Every row gives one point. To make a cloud, some directions were put in groups of two or more. Within a group, all points are equally far from the middle, so they leave a hole (a ring in 2 directions, a hollow ball in 3). The other directions are filled evenly. Then the cloud was stretched, turned, moved and blurred a little. How many holes are there, and how many directions does each take, smallest first?

Cloud:
[[  3 -23  51]
 [ 33  15 -33]
 [ 37 -38  -8]
 [ 41 -30 -41]
 [-18  34  11]
 [ 53  -8  15]
 [-23 -47 -20]
 [ -6 -43   5]
 [ 44 -26  10]
 [  0 -39  20]
 [ 22 -30  45]
 [ 26 -37  21]
 [ 38 -33  12]
 [ 29  41   4]
 [ 49  -6  -9]
 [ -7 -18  51]
 [-25  23  -6]
 [-28  20  -4]
 [-17 -41   0]
 [-14   2  64]]
Holes: 1 (2)

Cloud (29 x 4):
[[-43  -4  -7 -39]
 [-54  21  14   1]
 [-25 -29  42 -15]
 [-23 -35  12 -36]
 [ 14 -17 -39  47]
 [  0  15  49 -14]
 [ 45 -11   9  43]
 [-23  42  23 -17]
 [-28 -54   3  12]
 [ 20  29   3  49]
 [ 46 -16 -11  42]
 [ 14 -26  12  61]
 [-25   1 -48   3]
 [-17 -10 -17 -46]
 [ 17 -54 -17  16]
 [ 27 -48 -10  33]
 [  2  37 -33  23]
 [-17 -41  40   8]
 [-49 -19 -26  -5]
 [-12  49  10  17]
 [ 27  10 -25 -28]
 [-32 -52   7   2]
 [ -1 -27  38  44]
 [ 32 -24 -37   1]
 [ 29  11  23 -29]
 [ 15 -40   3  55]
 [  9 -48 -30   2]
 [ -7  49  19   3]
 [ -2  33  -3  49]]
Holes: 1 (4)

Cloud, 80 rows:
[[-36  53  40 -21   6  21  16  -5]
 [-40 -50   8 -38 -25 -19  43 -47]
 [ -9 -25 -27  -5  26  -5 -55  13]
 [ 21  43 -38 -40   5  -8 -10 -31]
 [  5 -22 -50  -6 -55  12 -17 -43]
 [ 22  -7 -12  -9 -13 -38 -32 -16]
 [-36  46  10  29  23  19  23   6]
 [-46 -16 -47  25  17  -7  10  -2]
 [ 10 -47  10 -13  26 -43  25  -1]
 [-36  35 -17  -9  23  32  45 -19]
 [ 11 -48  -5  -7 -54 -27  11  48]
 [  6   4  -3 -31  12  15 -22  18]
 [-63 -28 -43  16 -27  11  18  37]
 [ 38  39   6 -39  24 -39 -15 -12]
 [  6  21 -45 -46  -3 -47   5 -45]
 [  0 -11 -32 -60 -10 -22  26   2]
 [ -3 -20 -16  31   5  13 -22 -38]
 [-32 -13 -42  11  23 -31  22   7]
 [-25 -17 -15  -5  21 -12  -8  21]
 [  3  60 -15 -32  25   2 -20  -4]
 [  8   3 -40 -19 -16  47  44 -22]
 [ 19 -14 -49 -34 -44 -36  10  12]
 [  5 -22   5 -25 -41  56  45  14]
 [ 16  12 -30 -18  28   6   3  28]
 [-60   6 -53  35   6  45  35 -27]
 [  9  69   9  16 -26  30 -14 -38]
 [ 14  27 -49  38 -28   5   7 -51]
 [-20  64 -28  25 -46  37  -7 -35]
 [-38  49  17 -51  37 -43   9 -32]
 [ 19  52  15  23  -6  -8 -15  -4]
 [ 13  19  13  26  28   5  58  28]
 [  8  59 -32 -29 -28  -2 -34 -31]
 [-22   0 -32 -35  14 -38  14 -29]
 [-22  16 -50  16 -22 -14   9 -42]
 [-38  54 -37 -55 -46 -28 -27  22]
 [-33  -1 -27  33  13 -40  20  -6]
 [ 15  -3  -5 -23 -36 -29  23  -4]
 [-26  -2 -45  19  -8 -43 -19  23]
 [-51  50 -15 -42 -15  27 -21 -19]
 [ -5 -23 -41   6 -48 -20 -17  23]
 [-26   1 -65   3   7  33 -22  -3]
 [ -1  25 -48  20  11 -35  29 -59]
 [ 17 -38 -11 -47 -31  22  22  55]
 [ 29  24 -39  11 -23  52 -19   8]
 [ 15 -21  -4 -27  35  17 -26 -59]
 [  0  15 -34 -44  20  31  -6 -20]
 [-33  -7  -9  56  45  13 -41  33]
 [  2  29  21  20 -16 -49 -32  -5]
 [-19  12 -33 -44 -13  -3  40 -35]
 [ -8  -3 -28  -5 -23  41  45 -27]
 [  9  17 -56 -39 -17 -50 -38  11]
 [-68  29 -47 -15 -39 -21  23  22]
 [ 18   5  31   0 -23 -15 -44  12]
 [  1   0  15 -35  39  -5 -23   4]
 [  4 -34  19  38 -15 -33 -39   2]
 [-10 -33 -10  32 -18 -15  40 -25]
 [-38  21  -4 -45 -26 -60 -34  11]
 [-47 -18 -50 -28  33 -12  -2  20]
 [-51  -8 -52  27  15 -19 -29  13]
 [  8  74 -37 -44  20 -13  -2 -36]
 [ -3 -28  12  12 -23  26  59   6]
 [-44  -4 -20  23 -27  50 -13  52]
 [-48 -17 -52 -23  13 -18  -8  10]
 [ -1  62   9 -38 -41  18 -48  37]
 [ 32  44  -9  -8  -6  19  25  54]
 [-43  22  36 -37 -26 -58  -5  47]
 [-33  52 -37  33  -7 -10   3 -15]
 [-19   9  17   8 -53 -31 -36 -11]
 [-23   4  31 -26  38 -31 -38  25]
 [-23  -9  18 -27  15 -31 -59 -15]
 [-25  15 -29 -20 -24  28 -46 -19]
 [ 31 -15 -40  -5 -25  32 -29  34]
 [-25 -28 -16   5 -36  28 -34  34]
 [-31 -43  -8  22  15 -41 -34  18]
 [-53  56 -15 -33 -26   8  36 -25]
 [-21  50 -42 -15 -60 -47  10  22]
 [  9 -10 -49   5  21  25  17  41]
 [ 27 -24   8  23  -5 -24  53 -15]
 [ -1  20 -36   0 -22   4  13  -2]
 [ -4   2  -4 -17   0   4  40  19]]
Holes: 0

Cloud (98 x 9):
[[ 42  39 -66  -2  20 -13  -7 -43 -31]
 [ -1  63  44  -3 -21  49  -2 -14  -6]
 [  5 -24 -12 -40  16  18  13 -40  -8]
 [  2  22 -44 -17  -5  20   5  -2 -38]
 [-32 -13 -23 -11  11 -20  11 -57  14]
 [-48  32  26  -1  31 -12 -68 -47 -11]
 [-25  11  12 -26 -34 -39 -25 -46   1]
 [ -4  50 -43 -38 -11 -29   8 -19  18]
 [-36  60 -12 -19  -3  21 -11  -6 -46]
 [ 10  28  -8 -49  23 -62 -55 -13 -34]
 [-26 -25  31 -14  44   9 -69 -35 -33]
 [-19 -14 -44  19  -4 -30 -37   6 -35]
 [ 40 -37 -21 -41  -8  23 -15  -3  17]
 [ 12   1  14   6 -48 -41  23 -12   6]
 [  7  48 -61  16  11  -5  12 -18  -8]
 [ 22 -12   3 -15  -8  15  23 -41 -67]
 [  4  43   4  31 -12  20 -41 -62 -44]
 [  4 -25 -36   0   6   9 -12  13 -12]
 [ 18 -46 -19 -24 -14 -24 -60 -27   1]
 [-46  26  -7  22  16 -26 -35 -44   9]
 [ -9  41 -47  10 -20  37 -39 -56 -23]
 [-48  30 -38 -50 -27  -7  26 -40 -28]
 [-31  13   2  55 -28 -29  11 -42 -56]
 [  1  45 -16  10 -16  46  28 -47  27]
 [-28  -6  28  -9  36  26 -14 -10 -17]
 [-47   4 -21  12  -2  21  13  28 -39]
 [  4  13 -33  -7   8 -27 -61 -41  23]
 [ 48 -22 -44  40 -25  20   2 -36 -47]
 [-18  20  -5   6  34 -59 -68  10 -48]
 [-15 -13  16 -29  -4  31   1   2 -13]
 [ 26  33  10 -14 -45 -21   8 -39 -19]
 [-37   1  10   9 -30  -4 -44   2 -26]
 [ -2  -4 -62  19  -5 -28   0  -8 -32]
 [-52  21 -34 -20  -9  26  35 -52 -42]
 [ 35 -45 -19 -23  15  -8 -29 -68 -21]
 [  7  15 -26 -59   4 -19  -5  -7  35]
 [ 22  37 -44  27  -5 -39 -53 -11 -53]
 [ 26  19 -30   9 -38 -23   4  15 -60]
 [ 36  53 -11  -2 -17  -1  -7 -19  29]
 [-28 -35 -46  40   4   2 -16 -32 -26]
 [-43 -39 -27 -21  21 -40 -49 -26 -35]
 [-16 -16 -59  29 -24 -38 -28 -27 -11]
 [ -2 -21   0  -4  27  29  22 -14  -1]
 [-33  73 -36 -31 -24  -7  -6 -48   7]
 [-15  39  15  30  16 -63 -52  19 -26]
 [-15  35 -22 -35   3  31 -19 -31  32]
 [ -9   9  16   2  24  15  -3 -21 -59]
 [-19  43   8 -40  40  -4 -16 -51 -35]
 [-23 -38 -13 -15 -36  39 -57   0 -32]
 [  2 -15  26 -18  33  11 -49 -62 -22]
 [-50   4 -16 -20   4 -14  34  34   4]
 [-20  27  19  37  29   3   1  -7  30]
 [ 12  43   5 -27  -4 -35 -20 -36 -17]
 [ -3   5 -23   6  -3 -24 -54  19 -37]
 [ 37   0  19   0   6 -14 -62 -46 -42]
 [  1  25   8  -8  39 -15  11 -49 -63]
 [-28  11  17 -18  38  12 -65 -17 -23]
 [  2  44 -58  21  46  32   3 -33 -13]
 [ -6  43 -13   2  47 -46 -12  -3  -2]
 [ 10  10  14 -31  44  -5 -78 -37 -62]
 [ -1 -16  51  17  36  25   4  20  -5]
 [  5 -17 -55  39  19  12   8 -28 -21]
 [ 19 -24 -19 -16  -9   0 -16 -48 -51]
 [  7   4 -21   7  29  -9 -55  12  -9]
 [ -7  36 -14 -20  19 -19   2 -11   2]
 [-26  18 -34  44   0 -21   6 -28  25]
 [ -2   0 -11 -13  12  37 -17 -57 -45]
 [ 26 -39   3 -29  24 -19 -59 -38 -51]
 [-24  34  36  15  24  21 -60 -52 -40]
 [-24  -6 -23 -30 -21  45 -40 -12 -44]
 [ -8  38   5 -60  12 -23 -31   0 -39]
 [-12 -20 -11   2  29 -39  -4   6 -39]
 [-25  10 -15  -5  53   3  21 -18 -23]
 [ 10  44 -12 -38 -16   6   6 -13  -4]
 [-28  18 -13 -27   7  36  11 -32  53]
 [-24  -9  18  53 -41  20  -7  -8 -24]
 [ 40   3 -31 -26  24  12 -38 -48 -34]
 [ 23  21 -55 -72   7  -6 -15 -21 -12]
 [-27  33  -6 -21  17  46 -17 -23 -57]
 [-27 -21 -24   3  49   8   4 -26  -2]
 [-20  49   8   1 -23  -1 -47 -47  11]
 [ 26  46  29 -59  25 -46  -9  11   4]
 [-12  19 -13 -39 -17 -27  34 -56 -41]
 [ 29  38  15 -45  30 -42 -34   9  10]
 [-49  26  28 -29 -24  -9  53 -59 -15]
 [-31  63 -13 -19   4  29   5  22 -16]
 [ 21   1 -46   4  -6 -21  59 -27 -32]
 [-27 -31  -2 -53  59  29   8 -26  -2]
 [ 16  11  22   2  -9 -18  30   8  17]
 [-48  -9   3 -10  35 -38 -10  -9 -25]
 [-24  16  32 -15 -22  23 -33   1 -39]
 [-44  40  39 -11  -5  -3 -51 -60  -6]
 [ -5 -15  29 -34 -30 -58 -13 -37 -24]
 [-21  52 -30  10  14 -21 -24 -50  14]
 [-24  21   3 -20  18  51   0 -40   3]
 [-42 -29  24  18  56 -14   4 -57 -46]
 [-11 -16  18 -25  -3   0 -29   9 -54]
 [ 11  32  19  -7 -28  14 -29   6 -25]]
Holes: 0

Cloud, 104 rows:
[[ 23  69 -22 -23 -23  21   4  20  19]
 [-25  14  -7 -57  14 -37 -28  17  45]
 [ 19  -1 -22   0  25 -36  35  49 -19]
 [  9  -5   3 -21 -62  -3  64  41  -9]
 [-29  38 -10 -51  25  35  -2  34  41]
 [-40 -42   7  -5  42 -21  28 -35  24]
 [ 27 -10  -3 -34 -73   9 -19  17 -27]
 [-18  12  42  22 -31  17  -1  -9 -53]
 [ 21 -17 -23 -29 -11  22 -30  61  24]
 [ 22  54 -17  -7 -22 -27  -2 -28  -9]
 [ 20  29 -49   4  33  16  50  -2  -1]
 [ 16   1 -10  24 -17  47  39  24  52]
 [-18  33 -28  29  12  13  44  32   7]
 [ 43  -2 -22  28  13 -10   0 -45  22]
 [ 33  13 -54 -38 -33  27  46  25  -4]
 [-22  16  23 -34  40  28 -36 -11  -3]
 [-15 -34 -22 -44  17 -22  -2  23  61]
 [-40 -14  26  23 -17  17  29   8 -47]
 [-58  16 -51  -6  -5  -8  -4 -20  33]
 [-42  12  40 -39 -25  28  -5   7 -29]
 [-31  23  37 -15 -39 -10  10  26  63]
 [ 29  62 -41 -22  -8 -26   1  27 -15]
 [-18   4 -12 -21  46  30 -36  48  35]
 [-24  25  -3  46 -17  -1  13  12 -34]
 [ 11 -28 -17  31  -1 -36 -47  34  31]
 [ -7   7 -49 -70 -11   7  -2  23  17]
 [ 16 -30  14 -46 -24  33  -4 -29  31]
 [-37  15  11  -3 -14  57  -5  21 -26]
 [-45 -12  32  37 -41   0   3  12  -5]
 [  6  32   4 -28 -52  34 -22  47 -12]
 [ 18  33 -22   4 -10 -36  -4 -38  11]
 [ 11   9 -44  45  -5  38 -30  27  17]
 [ 32  -8 -32   0   0 -21  60  43   1]
 [ 53  22 -35  -7   9   3 -22 -15  43]
 [ -5  -7   9  52 -24 -48 -37  10  15]
 [-48 -16 -29   6  22  50  31 -30  37]
 [-45  45  17 -11 -24  36   7 -22 -11]
 [ 32  48  -5   5  -5  21  36 -28   5]
 [-45 -13  30 -55   1  36  19   4  -8]
 [-17  51   1  20 -12  -9  32  12  56]
 [-11  -8 -19 -58  13  -9 -41   9   7]
 [ 42   4 -34  20   6  28   1  60 -29]
 [ 41   6 -40 -35  10 -31  59  10 -12]
 [ 18  51 -40 -35  -8  33  44 -22  -9]
 [-21 -19 -19 -29 -32 -34 -35 -12  23]
 [  2  21 -56   0  32  21  -3  47 -10]
 [ 16 -55 -40   1  -4  27  37 -16 -32]
 [  7  37 -50 -63 -16  -6  -5 -14 -15]
 [  3  66  -2 -51  -9   1 -17  21  31]
 [ 62 -43  12 -39  -3 -19   8  15 -12]
 [ -7  24   3  -3 -70  38  -1  -3 -17]
 [  6  -3 -27  25 -42  54  -7  10  53]
 [ 19  14  -6 -28  59  28 -10  14  71]
 [-15   2  -9  -7  13  -8  79 -42   1]
 [-27  18  -9 -45   5   7 -60 -23  30]
 [-10 -51  43 -16 -18 -41  32  -6  16]
 [ 30  10 -24 -25  16 -54   5  19  14]
 [-22   3  32  22  30 -35  12  22  -7]
 [ 61 -20   2 -11  -8 -25 -26  43   8]
 [  4 -20  42 -18  13 -12  63  44  -7]
 [ 13  15  35 -42  -4  -2  -5 -56 -33]
 [ 28 -52  36  36 -30  27  14   8 -24]
 [ -3  -1 -55  17 -23  -1   3 -26 -17]
 [ 34 -47  41 -13  -9  27   2  23  43]
 [ 34  -5  -5   5  -5 -32  18  55  59]
 [ -7 -55 -17 -43 -20  -6  23  28   3]
 [-19 -17  49 -29   0 -46  32   5  28]
 [ 16 -29 -30 -12 -55  21  62   6 -11]
 [ -2  28  39   4 -49  -2 -45 -13  -9]
 [-18  46 -25 -15  29  60   7  27  -8]
 [ 13   1   4 -20 -12  11 -49  67  51]
 [ 33  -3  23 -31   0 -26 -48  27  -9]
 [ 22   2  15  26  33  33 -50 -35  18]
 [-22   3  15  40 -29  20 -19  29 -24]
 [-18  42  26   6   5  13   0  61  15]
 [ -4 -52  26 -27  -8  39  10 -30  44]
 [-34  14  39   7  38 -11  38 -27  47]
 [-43  11  -5  -1 -44  23  35 -33 -52]
 [ 21   8  43 -17  35  46  10  -5  21]
 [ 16  20 -37  38  -4  44  14  25 -25]
 [  4 -23  51  28 -30 -37 -15  43  30]
 [-17   4  22  19 -16  -9 -16  75  51]
 [ 13  60   0  -1  -8  -9  14  58  20]
 [ 36  -4  41 -31   4 -21  -3  28  57]
 [ 24 -12  47  -7   0 -33  47  44  -6]
 [  8   9 -31   3 -52  -8 -11 -39 -15]
 [ -6  51  25   1  45 -15  -8  -6  11]
 [ 51   2  15  50 -23 -28 -23  29   8]
 [-16  30 -25  -5  26 -33 -47  21  13]
 [ 17  20 -31 -17  36  64  58   6 -19]
 [-36 -53 -16 -16  -5  -2   6 -47  11]
 [  0 -20  65  -7 -29   9  32  33 -22]
 [  9  -5 -10 -43   4   9   1  31  90]
 [ 40 -21  26 -17  -7 -56  30   7   3]
 [  3 -27   9  -9  30  48  66   8  19]
 [-26  41 -49 -40 -11  27  -2  -5  37]
 [ 37  13 -35  13 -30  33  -2  18  61]
 [ 12  54  30  15  24  11 -32  10   0]
 [ -8 -12 -35  35  43 -13 -32   3  19]
 [-20   5  34 -11 -29  -6  -5  65  35]
 [ 57  -4  -7   8   3 -26  61  -1  -6]
 [-27  42 -18 -37 -39 -31  31  32  -3]
 [-30  -4  13 -49   5  38 -35 -11  -9]
 [ 67 -33 -29  -8   2  41  -2   2 -12]]
Holes: 1 (8)

Cloud, 104 rows:
[[ 36 -83   2  10  15  21   7 -31 -11]
 [  5 -10  -8   3 -14  30 -44 -21 -33]
 [  8 -20  15  27  55  64   8 -11  24]
 [-12 -26 -21  33 -13 -33 -43  37  15]
 [-17  10  28  23  42   6 -55  15   6]
 [ 13   5  23  -9   3  26  -2 -34 -29]
 [  4   9  -6  -8 -71   8  -2 -12  58]
 [ 67   0  10  57  -9  15 -21   5  37]
 [  8 -56  20  54 -61   3 -16  18  -5]
 [-38   6 -40  21 -21  34 -19 -17   8]
 [ 33 -37  12   9 -15 -45 -14  -6   8]
 [ 45  18  29  21  25 -11   2 -56  31]
 [  5  -8  13   3  37  36 -12  -2   0]
 [ 62  32 -28 -15 -31  20  31 -18  42]
 [-14  -8 -21  35 -52  39 -14  -4  21]
 [ 51  28  22   1   5  62  53 -20 -10]
 [  7   8  37  20 -24  25  -5  27 -33]
 [-17 -79  12  24  31  -8   1  14 -11]
 [ 23  16 -24  13 -77  12   0 -17  41]
 [ 70 -23  16  19 -14  44  24  42 -23]
 [-10  -8 -46 -11 -32 -27 -19   6  -4]
 [ 11 -54  31 -12  -3  49   3 -25 -27]
 [-33 -24 -30  -9 -75  -3 -17   0  37]
 [ 37   6  -7 -47  11  19  17  -9  48]
 [-39 -35   0  52 -42  13  22  18  29]
 [ 70 -45  10   6 -36   6  -8   4 -22]
 [ 28 -52   5  30  19  56  -3  34   2]
 [  3  30  -6   1 -17  41  30 -16  19]
 [-23 -44  39 -24 -22  -5 -22   6 -17]
 [ 25 -11 -16 -26 -19  44 -14  21 -31]
 [ 18 -19 -48  -3 -30 -17 -28 -12  35]
 [ -3   7  36  40  34   0 -61 -11  12]
 [ 39 -54   9  -4  13 -15 -26  34  16]
 [ 38 -59 -16  -5   2  15 -32 -14  10]
 [ 67  16 -18 -10 -37  -1  32 -22  34]
 [  2 -25   4 -14  -8  30  -2  34  74]
 [ 31 -62 -34   7   9 -16 -43 -33   9]
 [-21  -6  -9  16   6  58 -20 -34 -29]
 [ 22 -41 -18  36 -25  24  14 -27  -9]
 [ -8  19  12 -29 -47   9  46 -48  20]
 [  6  33  -1 -10 -49  16   0  22 -35]
 [ -3 -59 -36  21  -3  -1  27  21  13]
 [  0  -4   4 -41  -7  12 -24 -16  56]
 [ 40 -42   2  14 -22  49  19  26  34]
 [ 64 -35   8  38 -23  35  50  38  -3]
 [ 76 -48   0  -1 -17   2  -7 -21  -6]
 [ 16  42 -10  20 -11  -1 -34  38  49]
 [ 10 -34  -6  29 -43  77 -18  24 -19]
 [ 18  15 -36 -42 -16  10 -46   3  35]
 [ 24  22   6 -15   1  20  34 -48  45]
 [  1  20 -45 -26  -9  23   2 -19  81]
 [ 28 -23  19  15  -4 -35  -5 -14  51]
 [ 26  38  17   5 -40 -15 -37 -21  -2]
 [ 61   4 -34  16  -6  13   6  45 -17]
 [ 57 -50 -13  26  -8 -25 -44   8  23]
 [ 65   5  23  41  10  15  20  20 -24]
 [ -1 -86  35  15 -15   1 -12  22 -24]
 [ 19  20  -8 -35 -17   7 -24  19  10]
 [ 37 -11  -8  34 -34   6 -57  -3  20]
 [ 14 -33 -24  17  -1  -4 -27 -36 -16]
 [ 49 -35  33  15   0  10  35  14 -15]
 [ 31 -68  12  54  48  41 -15   6 -13]
 [ 32  33 -12  61   6  -4 -17  14  25]
 [ 64 -14  26  39 -20 -10 -26   2  -7]
 [ 27  -9 -33  -7 -30  17 -37  37  11]
 [ 78 -37  10  13 -42   9 -22 -34  23]
 [  8   9   0 -16 -11  60 -27   7  43]
 [ 16 -37  20  12  41  17  48  21  26]
 [ 12 -24 -36   1  -1 -38  35   9   8]
 [-31 -20 -38  22 -61  -4  17 -22   2]
 [ 54  10  28 -16  14  52 -17  -8  36]
 [ 45   1  -4 -10  -8  33  46 -11   2]
 [ -6 -54  -9 -11   8  45  51  23  27]
 [ 26 -15 -22 -14 -15 -20  31 -24  12]
 [  6  -2   4   2 -68  11 -19  12 -31]
 [ 34 -45  43   0   5  -1 -11   6  -9]
 [ 13 -58 -25 -17 -53  -6 -34  -7   9]
 [ 14  -7 -32  17 -32  10  -9 -18  79]
 [ 36  21 -20  16 -69  21 -45 -33  16]
 [ 70 -26  44  -1   5  21   4 -27 -24]
 [ 76  15 -13  56  -2   6  -3 -34  -8]
 [ 55  32 -22  18 -56  34 -17 -16  18]
 [  9  -2  20 -40 -49 -14 -24 -21  -1]
 [ 34 -31  -6 -26  -8  -4  36  32   0]
 [ 23  51   4  -5  28   0 -17   3  28]
 [ 42 -61  52   3   2  45   1  -6  13]
 [-19 -40  20 -16  14   1 -25  44   1]
 [-23 -88  -5   1 -22 -11 -50   6 -41]
 [ 61  21 -46  10  -7 -15  34 -13  12]
 [ 80 -40 -34   8 -16 -21 -20 -33 -13]
 [-15  -8 -19  69   6  52 -28   6  17]
 [ 12 -58  17  40 -14   9  -8  15 -16]
 [ 22 -26 -23 -24 -29  -2   7  14 -19]
 [ 11 -57  29  32  63  56  19 -39  -4]
 [ 44  10   6 -11  36   6 -52  51  27]
 [  7 -30  -4  16 -50  40  36  15  15]
 [ 36  12 -43  15 -12  -2 -31 -43  26]
 [ 61 -35   7  35 -31  21   7 -10  26]
 [ 21 -33  -6   4 -24   8 -20  24 -26]
 [ 18 -18 -33 -13 -74  -8 -25 -25  54]
 [  7 -92 -16  15 -21 -11 -24  22 -32]
 [  8 -10  -3  54 -35  17 -20  52 -34]
 [  8 -35 -23 -11  51  -1  30  23  17]
 [ 29 -24 -14   9  25  -6 -23   3  33]]
Holes: 0

Cloud, 106 rows:
[[ 17 -20 -50  66 -12   4 -14 -16 -47]
 [-20  13  17 -26 -32  16 -75 -43   4]
 [ -2 -14  63  32  34 -23   7  16  18]
 [ 16  -8 -24  26 -16 -73 -24  19 -27]
 [ 23 -31 -15  38  16  27 -37  47  -1]
 [ 36 -20  14 -44  17  20 -55  -5  -1]
 [ 15 -42 -32 -19 -22  16 -16  46  51]
 [-18  43  59  -3 -23  48 -28 -45  42]
 [ 32  10  19  37  -9  -4 -56 -61 -47]
 [ 22 -51  18 -18  17  11 -32 -29  15]
 [ 48 -10  23  -6   0   4  21  29 -11]
 [ 10  44 -12 -14 -17  36   4  18  16]
 [-15 -43  -3  45  21  -8  41 -14 -46]
 [ 17 -51  27 -42  44 -32  28  52  26]
 [-11  25 -40  -4 -13 -45  19  -7  21]
 [ 32 -60  31  -2  24  33 -12  16  -9]
 [ 21  54 -19  31 -18   7 -25 -14  12]
 [ 10  16   7 -22  70  45 -10  -1  20]
 [  9  -7  -4  72 -53  18   9 -16 -24]
 [-13 -47  -5  15 -13 -19  25 -31 -50]
 [-41 -24  25  20   0  18 -13 -22  11]
 [-45 -61  -2 -37 -12   0  34 -28  26]
 [-45 -43 -21 -33  40 -33  15  23  -7]
 [  5 -18  -6   7 -41   8  31 -23 -38]
 [-17   1   6  16 -29  35  15 -47  32]
 [  4 -32 -21  70 -35  21 -19 -13   3]
 [ 30 -71   2 -35  -6   3 -13  26  12]
 [-22  54  41  38 -20   4  -5 -52 -13]
 [-50  11 -10 -33   5 -33  -1 -27   9]
 [  0 -16  31  71  18  -3 -16  22  17]
 [  4  -1  -8  62 -33  14  37  -8 -29]
 [-59 -13  18 -43  -1  34  -5 -27  19]
 [ 27  32  29  56   6  44 -47 -10   0]
 [ 14  33   3  -8 -13  20 -74  50  49]
 [ 30 -39  26  -1   6 -19 -17  -3  14]
 [-39  38 -34  -9  32  -3  31  13  12]
 [ 30  -4  35   9 -15 -62  22   0  40]
 [ -7  39  15  13 -38 -31  33 -31 -24]
 [-23  25  31   7 -13  -3  16 -50  17]
 [-25  -4   2  -8 -31   8 -18 -25 -38]
 [-13  10  14  -6 -15 -13 -10  -3 -15]
 [-31 -14 -43 -43  16 -31  30  19  17]
 [-22   8  69  -4  35 -28 -12  14  16]
 [ -1 -52   2  23 -49 -16   0 -10 -27]
 [-45  76  23  25  39  -9  -2 -13  12]
 [-16  46  11  28 -27 -28  -2  41 -40]
 [-12 -10 -37  10 -24  41  16  19  22]
 [ 22 -40   6  25  26  29 -48   0  -4]
 [  5 -14 -20 -14   4 -20 -36  41 -29]
 [-45 -40  28   2  -7 -39  42  -7  39]
 [ 50 -24  50  12 -16 -23 -31 -48  27]
 [ 11 -17   1  21  35 -22 -25 -11 -29]
 [  2 -65 -39 -46 -41  13  -3 -56 -35]
 [-66  14  17 -32  36  28 -62 -18  21]
 [  1 -35 -47 -23 -18   4   8 -11 -23]
 [ 65 -63  12  56 -22 -19 -38  30 -15]
 [ 33 -27  44  33  51  -9  -5   3 -16]
 [ 11 -61  11 -16 -27  28 -11  -1   4]
 [-40 -46 -28 -30  13   7  14 -49 -19]
 [-37  19  17 -11   2  -4   6 -16 -21]
 [ 56 -11  15 -38  10   7 -12  12 -22]
 [ 47  14  13 -16  31 -36 -28  30  55]
 [-28 -37 -20   0  53  33  28  66  25]
 [-26  47  16  -9  27 -44   8  32 -15]
 [-20  11 -23  20 -37  57  15 -72 -13]
 [ 31 -30 -26  38 -52  18  18   4  12]
 [-19  37 -25  23 -11 -11 -44  25  -6]
 [ -8 -28 -31 -19  18  27   6 -26  -2]
 [ 45  36  20  14 -15  48 -23  28  35]
 [-30 -58 -26 -25  27 -27  41  -6 -13]
 [ 41   9 -15  18  -2 -33 -21  23 -62]
 [-62  -4 -11  27 -13  -6  21 -24 -20]
 [-33  42 -16  15 -42 -10  -1 -30 -18]
 [ 48 -21  -5  39 -17 -39  17 -15 -34]
 [ 23 -11 -12  -1 -48 -13 -24  -8 -18]
 [ -7  15   7  21  34  -1  17   1  14]
 [-35  14 -41  29 -34   1  19   6   1]
 [ 23 -55 -41   3  42 -23  -2  31  33]
 [-45 -63  35   8 -57 -18  -6  -8  -7]
 [ 38  -1 -14 -10  20  -7   8  21  25]
 [ 10 -35   4 -64  34 -46   0  28  35]
 [ 21 -42 -61  30 -52  21  -4 -44 -25]
 [  2  52  47  20 -46  13 -27  -4  11]
 [ 17 -40 -29 -10 -18  23  -2  25  -7]
 [ 47  -3  -9 -25 -55   4 -30  -8  -6]
 [ 16 -10  65  14  20  -1 -15 -26  -6]
 [-21  19   6   6  -4  43 -19 -29 -28]
 [ 15  58  11  57  30  -3 -14  11 -21]
 [-24  43  -8 -45  27   8  18  51  44]
 [-21 -50  17 -20  51  10   2  15  40]
 [ 34 -28 -57  -9 -19   7  30 -10 -21]
 [ 43 -14  10 -56 -28  13 -17  27  25]
 [-17  51  -2  11  -3 -41  -4  -6  -1]
 [-59  25  -6 -18  30  37  24 -41  12]
 [ 39  22  40  15  43  19 -12  30   1]
 [ -8  44  23 -11  15 -18  13  45  66]
 [-23  76  44  27   9  19  -2 -36  47]
 [ 13 -25 -23  27 -22 -23  47 -41 -26]
 [-52 -14 -28 -25  30  26  41 -56   3]
 [-20 -46 -57 -15  17 -38  12  20  62]
 [ 33 -23  39 -36  32  17   3  22  -8]
 [ 49 -46 -57 -17   0 -27  26 -35 -24]
 [-27   4  18 -35 -30   6  36 -49 -18]
 [-16 -45  -9  -4  16 -11   1  -2  22]
 [ 37 -53  19   4 -29  -7  13  30  16]
 [ 34  23  40  11 -10   8 -38  59  19]]
Holes: 0
